Every row gives one point. Each copy is the shape, with its points in the same order, turned, moved and blurred by noise. Some copies are also mirrored. Which?

Shape (8 x 2):
|  0.03 | -0.23 |
| -0.02 |  0.50 |
| -0.16 |  0.11 |
| -0.15 |  0.13 |
|  0.07 |  0.10 |
|  0.29 | -0.09 |
|  0.00 |  0.68 |
|  0.05 | -0.38 |
Copy 1 (8 x 2):
|  0.11 | -0.09 |
| -0.39 |  0.42 |
| -0.25 |  0.01 |
| -0.18 |  0.05 |
| -0.04 |  0.12 |
|  0.21 |  0.12 |
| -0.46 |  0.65 |
|  0.26 | -0.23 |
Copy 1 is: only turned
Copy 2 (8 x 2):
| -0.15 | -0.28 |
|  0.37 |  0.29 |
| -0.02 |  0.13 |
|  0.05 |  0.15 |
|  0.13 | -0.07 |
|  0.15 | -0.34 |
|  0.54 |  0.37 |
| -0.24 | -0.32 |
Copy 2 is: only turned
Copy 3 (8 x 2):
|  0.13 | -0.34 |
| -0.19 |  0.32 |
| -0.18 | -0.10 |
| -0.18 | -0.06 |
|  0.06 | -0.02 |
|  0.30 | -0.12 |
| -0.24 |  0.49 |
|  0.20 | -0.47 |
Copy 3 is: only turned

Shape (5 x 2):
|  0.17 |  0.23 |
| -0.02 | -0.35 |
|  0.10 | -0.38 |
| -0.38 |  0.08 |
| -0.34 |  0.09 |
Copy 1 (5 x 2):
|  0.26 |  0.10 |
| -0.41 |  0.22 |
| -0.35 |  0.33 |
| -0.17 | -0.29 |
| -0.13 | -0.30 |
Copy 1 is: mirrored
Copy 2 (5 x 2):
| -0.31 |  0.17 |
|  0.18 | -0.14 |
|  0.20 | -0.04 |
| -0.37 | -0.37 |
| -0.34 | -0.35 |
Copy 2 is: only turned

Shape (8 x 3):
|  0.51 |  0.42 | -0.28 |
| -0.09 |  0.14 |  0.10 |
| -0.18 | -0.09 |  0.19 |
| -0.23 | -0.04 |  0.13 |
|  0.22 |  0.30 | -0.02 |
| -0.27 |  0.39 | -0.23 |
| -0.18 | -0.30 |  0.26 |
|  0.37 |  0.01 |  0.50 |
Copy 1 (8 x 3):
| -0.10 |  0.51 | -0.45 |
|  0.06 |  0.04 |  0.06 |
|  0.17 | -0.22 |  0.12 |
|  0.10 | -0.19 |  0.17 |
|  0.07 |  0.30 | -0.20 |
| -0.38 |  0.08 |  0.13 |
|  0.32 | -0.37 |  0.11 |
|  0.65 |  0.19 | -0.07 |
Copy 1 is: only turned
Copy 2 (8 x 3):
|  0.17 |  0.37 | -0.50 |
|  0.07 | -0.18 |  0.01 |
| -0.01 | -0.07 |  0.31 |
| -0.09 | -0.13 |  0.28 |
|  0.18 |  0.04 | -0.21 |
| -0.33 | -0.22 | -0.27 |
| -0.12 | -0.04 |  0.54 |
|  0.56 |  0.16 |  0.31 |
Copy 2 is: mirrored

Shape (7 x 3):
|  0.34 |  0.37 | -0.38 |
| -0.23 | -0.21 |  0.20 |
| -0.05 | -0.28 |  0.20 |
| -0.25 |  0.14 |  0.07 |
| -0.12 | -0.34 |  0.30 |
| -0.01 |  0.15 | -0.50 |
|  0.28 |  0.09 | -0.27 |
Copy 1 (7 x 3):
|  0.30 | -0.23 | -0.49 |
| -0.32 |  0.23 |  0.15 |
| -0.26 |  0.07 |  0.24 |
| -0.29 |  0.21 | -0.19 |
| -0.32 |  0.12 |  0.39 |
|  0.34 |  0.20 | -0.34 |
|  0.26 | -0.11 | -0.18 |
Copy 1 is: mirrored
Copy 2 (7 x 3):
|  0.20 | -0.54 | -0.39 |
| -0.10 |  0.08 |  0.29 |
| -0.19 |  0.13 |  0.15 |
|  0.21 | -0.09 |  0.22 |
| -0.18 |  0.24 |  0.21 |
|  0.06 | -0.65 | -0.02 |
| -0.01 | -0.36 | -0.27 |
Copy 2 is: mirrored
